Each row of a before or after table is a point. The points were changed in one or more steps. Then noise was added and the rows were shuffled. The steps act on columns, c1 being the first. What was done? A step turns or swaps two columns, mirrors them in a line or flattens them onto one, adds a multiple of one to another, or multiplies or shifts one. Angles are multiples of 10 degrees, from the lower column toward the higher: turns from -170 to 170, lines from 10 to 170 but not 90. Use the fewest steps. Two steps may share a column if one is a turn and the other turns, adds or multiplies; they go together, in the order done. Otherwise the lowest column goes first.
In the rows, 128 means zero.

Before, 10 rows:
[[131 114]
 [ 79 150]
 [107 133]
 [122 134]
 [158 113]
 [200 141]
 [111 117]
 [140 179]
 [106 134]
 [112 134]]
After, 10 rows:
[[109 115]
 [116 136]
 [133 114]
 [105 125]
 [161 115]
 [ 72 141]
 [199 155]
 [121 135]
 [130 182]
 [109 125]]
Steps: turn c1 and c2 by 10 degrees

Before:
[[131 113 137 138 138 142 115 128]
 [127 112 135 143 133 140 118 134]
 [150 176 127 125  76 141 124 105]
 [118 109 140 112 133 130 111  79]
 [120 132 125 141 132  94 111  72]
 [147 114 136 145 139 143 116 128]
 [165 110 123 102 133 125 138 137]
 [143  93 122 134 122 139 109 133]
 [146 113 161 136 129  70 116 136]
 [122 107 150 132 135 108 114 131]
 [117 107 140 140 131 126 166 128]
 [112 122 128 137 137 127 104 123]]
After, 12 rows:
[[116  75 119 167 132  88 139 127]
 [150 248 121 124  87  98 126 103]
 [123 142 134 111 162  55 141  72]
 [164  85 119 137 130  86 100 137]
 [125  89 122 121 131  99 142 133]
 [115  79 121 112 158  92 110  79]
 [128  89 117 113 136 101 136 125]
 [142  96 113 116 141 101 147 127]
 [114  77 111 113 134  71 130 130]
 [145  41 126 108 120 100 131 134]
 [132  89  91 115 124  30 134 137]
 [114 110 135 102 138  90 136 123]]
Steps: mirror c1 and c3 in the line at 170 degrees; multiply c2 by 2.5; swap c4 and c7; add -0.5 times c8 to c5; shift c6 by -40

Before, 11 rows:
[[141 143  99 108 142 150 105 140  93 127 113 141]
 [132 100 137 105 174 128 133 121 116 132 133 125]
 [110 124 161  80 170 105 106 137 109 116 111 125]
 [103 101 141 101 121 111  99 144 113 145  99 145]
 [112 123 100 108 153 126 173 132 122 134 118 146]
 [ 94 132  95 147 121 137 121 130 132 136  95 136]
 [153 139 129 109 140  90 105 118  88  69 128 107]
 [ 98 116 105 132 113 118 123 147  94  95 142 126]
 [132 146 134 128 155 115 117  91 101 120 136 131]
 [144 109 120 140 159 118 100 146 118 122 151 166]
 [103 105 124 130 157 105 147 144  91 139 127 119]]
After, 11 rows:
[[144 108 118 148 161 127 143 132  99 134 153 108]
 [131 148 129 133 135 134 137  85  49 146 138 127]
 [138 142  98 118 148 105 145 134  25  97 107 117]
 [102 108 125 141 162 148 111 130  17 137 129 129]
 [ 98 114 102 139 130  99 133 154  27 141 144 124]
 [135 103 138 121 161 136 126  98  89 129 134 131]
 [ 94 131  96 159 121 113 133 132 140 100  92 121]
 [111 123 104 121 148 124  76 118 105 110 116 126]
 [111 126 156  94 167 147 147 115  73 172 112 126]
 [155 142 129 118 137 108 158 110   5 191 129 131]
 [103  98 139 113 133 156 150 146  79 137  99 115]]
Steps: add -0.7 times c3 to c6; turn c6 and c10 by -130 degrees; shift c4 by 10; turn c5 and c8 by -30 degrees; turn c7 and c12 by 160 degrees; multiply c12 by 0.4; multiply c9 by 3
